Each point is reached from the start by the listed moves, each made 0, 1 or 2 times, or once backwards (-1), plus a little noise. Is the number of moves made odd or even? Then give how often each move was made.

Moves:
(1): [ 16 -15  42  -7]
(2): [-70  29  14 -27]
Start: [ 17  34  11 -26]
Points:
[ 19  34  11 -25] -> even (0, 0)
[-35  48  64 -59] -> even (1, 1)
[ 34  20  52 -34] -> odd (1, 0)

Moves:
(1): [  6 -10   3 -10  -1  -1 -18  -9]
(2): [  6  18   1  -2   6  -5  -6 -12]
(3): [ -2 -15  17  -8 -16 -19  20  -6]
(4): [  2 -12 -16   6 -12  -3  -4   1]
(5): [  2 -11  15  10  10  16   8 -12]
(6): [  2  -2  -7 -12   0   5   7  -4]
(7): [  0  -7  -3  -4   9 -10  -2   6]
(8): [ 8  1  1  1  2  2 -1  8]
Start: [ -3  -2 -14  -2   3  -9   0   8]
Points:
[-15 -12  14 -21  10   0  64 -19] -> odd (-1, 0, 1, -1, 1, 2, 0, -1)
[  0 -62  18 -43  22 -15  31  -4] -> odd (1, -1, 1, -1, 1, 2, 2, 0)
[  4 -20 -23 -53 -22 -34   8  -4] -> odd (1, 0, 1, 0, -1, 2, 0, 0)
[-21 -68  40 -24  15 -16  95 -11] -> even (-1, -1, 2, -1, 2, 2, 2, -1)
[  8 -65 -60 -27 -18 -47 -48  28] -> even (2, -1, 0, 2, -1, 0, 2, 0)

Moves:
(1): [ -5  -2  10  -7   2   0  -5 -23  -2   2 -24  -9   4  10]
(2): [  1  10  -9   9   0  -1 -11  -6   1  -9  -1   1  -9  -6]
(3): [  4 -12   6  11 -15   3 -16  -9  -2 -10  -2  -5  -5 -24]
(4): [  0   5   5   1   3 -20   3   6  -4  -6   8   3  -2  -3]
(5): [  1 -28  -3   2  14 -13 -13  -3   5  -6  20   2  -8  13]
(6): [-12  -1  -2  17 -10   0  -9   9   2 -17 -17   4 -21   6]
(7): [ -1  13  11  -6   3   5   9  18  14  -4   6  13  -7 -12]
(8): [ 5  0  1 -5 -8 -3 -7  3 10 12  0  3  4  5]
(9): [ 12  18  -1   6 -17   0  17 -11   7   0   4   1  -3   3]
(10): [-18   3   6  10   1   8   4   7  12   5   1  -3   3 -11]
(11): [  3   5   4   6  -7  14  -9  -1   1   6  -5 -12 -13   3]
(12): [-5  0 -5 -7  3  0 12 -7 -9  9  4  8 -8 -6]
(13): [ 4  4  4  2  4  6  7 -4 -9 11  9 13 13 12]
(14): [ -3  10   2  -7 -14   6  -8   0   0  -7   8  -4   4   1]
Start: [ 21  -8   5  13  10   8  -4   4 -15  -1 -12  -7   3  -8]
Points:
[-13  50  26  67 -13 -15  62  74   1 -58  -8  52 -58 -95] -> odd (-1, 0, 1, 2, -1, 2, 2, -1, 1, 1, -1, 1, 0, -1)
[-22  22 -14  45  36   3  26  49  43 -20  61  53 -79 -29] -> even (-1, 2, -1, 0, 2, 1, 2, 0, 1, 2, 0, 2, 0, 0)
[ 45 -94   4 -15  25 -36 -83  -2   0 -30  35 -20  18  -9] -> odd (0, 0, 1, 0, 2, -1, 0, 1, -1, -1, -1, -1, -1, 1)
[ 56 -24  42  32 -29  33 -20 -60  -9  14  28 -18  -6  48] -> even (1, -1, 1, 0, 2, 0, 0, 0, 2, 0, 2, 0, 2, 1)
[ 48   5  15 -36  19  20   2   3 -54  60   0  -2  94  58] -> even (0, -1, -1, 0, -1, -1, -1, 1, -1, -1, 0, -1, 2, 1)
[  7 -68 -30  38  21 -67 -22  -3 -36 -51 -33   7 -58  14] -> even (0, 0, 0, 1, 1, 2, -1, 0, 0, -1, -1, 1, -1, -1)
[ 58 -32  -4  55 -82  25 -45 -29 -16 -66  20 -29 -17  -6] -> odd (-1, -1, 2, -1, 1, 1, -1, -1, 2, -1, 0, -1, 0, 2)

Moves:
(1): [-15  -9  -1 -12  28  -5  -6 -10  -5 -15  10  -8  17  -7  -2   6   1  -5
 -13   7 -10  -6   5  16 -16]
(2): [ -3  -2  -6  16  -4 -10   3  -3   4  -8  -8  12  -6   7 -11   0  12  -8
   5  -7  -6   1   5  -3   0]
(3): [ -5 -14  -5   8 -17   4  -8  10  -3  -2   6   1   3  11   8   6   5   0
  11  -4   1  13   0  -4  16]
(4): [ 15  10  13   3   0  10  -1  16  -3   1 -13  11   9  -3  -5  -5   3  11
  10  -6   5 -15  -3   7 -10]
(5): [  0  -4  -2   2   7  -2  -7  -5   5 -12  -3 -10  12  -3  -3   2   2  16
  13  -5  -3   1  -1   2   5]
(6): [-10   2   2   1 -15   0   1  -5 -16  -6 -13  -7  11   6   1  -3   3  -2
  -4  -8  -8  11   2  -9   3]
(7): [-11  -9   8 -12   0 -12 -11 -15   4   7  18   3   2  -4  16  -3  -2 -11
   3  -9  -2   5 -14   4   0]
(8): [ -7   3  10  -4  -4   0  -4   0  -5  -7 -10 -12   0   1   5  -2   0   0
  -3   8  -3   5   1   5  -6]
(9): [-13  -8   2   7   5  -6  -9  -9   1   4   0   8  -7  -8  11   7  -4   4
  -4   5   6   2 -10   8  -5]
(10): [ 12  -1  12   7   2  -3  11   1   7  -3   4   3  11  -6  -6  -3   8 -11
  -2  -2  -5 -10  13  10  -6]
(11): [-13  24   8  -5  14   0  14   1 -14   2   5  12  -6  14 -10  13 -18  -4
   8   0  11   8 -11  -2   1]
(12): [ -3   5 -11   2  -5  -5   0  18   2  -6   3  13   3   0   4 -12  13  10
  22   7   6 -15  -1  -3  12]
(13): [ -6   4   7  -5  -7   9  -7   0   1   7   4   0   0  -8   4  -2  -1  -4
  10   3 -16  -5   1   0  15]
(14): [ -8  -5  10  -7 -10   2  -1  -9  13  -7   9  -1   6   6  10  -2   1 -12
 -16   2   3  -5  16   4   4]
(15): [  3  -1   1   4  -9   4  -7  -2   4   4   2   4   3  -3  -7   5  -5  -2
  -5   6 -18   1  -1  -3 -10]
(16): [ 14  -5 -24   4 -18   3   0  -6  -7   7   7   4  -5   1 -10  10 -17   2
   9   6   1 -10  -2   2 -34]
(17): [ -7 -11  -6  -9   6   8   9   8   8   6 -15  -5   9  -7   9   0   1  -5
  -4  12  -6 -10  -5 -25 -10]
(18): [  8   0  -4   8   2   4   0   7   3  -9   4   6   4   0  14  12   0  -4
  -2 -17   3   5  -3  -7 -10]
(19): [ -3  -5   3   5  -7   2   5   7  -2 -12 -15   9  -3   5  -8   1  -9   2
  -2   4  -2   0   4  -2   5]
(20): [  1 -11  -1 -12  12  11  16  -1   3 -11   3   2   4   0   3  -2  -2   6
  -3  17   8  -6   5  -8  -7]
(21): [ -7  11   1 -11  14  -1  -2   1   5   4  -3  12   3   1  -3   4   1   3
   8   1  -8  19  10   3   4]
(22): [ -5  -2  -7   6  21  -8  -9 -10   5   0  -9   2   2  -5   0  -7   6  -8
   0   2  -2  11   0  -5   3]
(23): [-18   6   3   6   0  -3   4   4  -2  -6   2  -1   3  -3  -8   0   7 -16
  -1 -10  -5  12   2   1 -14]
(24): [ -4 -11  -7  -3  -3   6  11  -6  26  10   0  -5  -4   2   8 -18   2   5
   5  15  -3  -6  -6   5  -1]
Start: [ 10  -6   5   4  -5  -6   5   6   9   5   8   7   0 -14  -2  16   4  -2
  10  -5  -8  -1  -3   0  -1]
Points:
[-95  18 -21  46  26 -90 -22 -60 -31 -43  11  15   5  -6 -31   4  46 -31
  -7  11 -22 -10   9  46   7] -> odd (2, 2, -1, -1, 0, 2, -1, 0, 2, 0, 1, 2, 0, 1, 0, 0, -1, -1, -1, -1, -1, 1, 0, 0)
[-36  -6  26  34 -85 -20 -66   1 -23 -27  16  70  55 -43 -18   4  43  -8
  33 -17 -55 -58  39  52 -13] -> even (1, 1, 0, 2, 0, 2, 0, -1, 2, 0, -1, 2, 2, 2, 1, 1, -1, -1, 0, 0, 0, 0, 1, -1)
[-26 -67  62   1   5  16   6  -8  39 -50   8  16  10 -58 -25 -22  14 -22
 -21  89 -69 -73  38  83 -53] -> odd (2, 1, 0, 1, -1, -1, 0, 2, 1, 1, -1, 0, 2, 0, 1, 0, -1, -1, 2, 2, -1, 0, 1, 1)
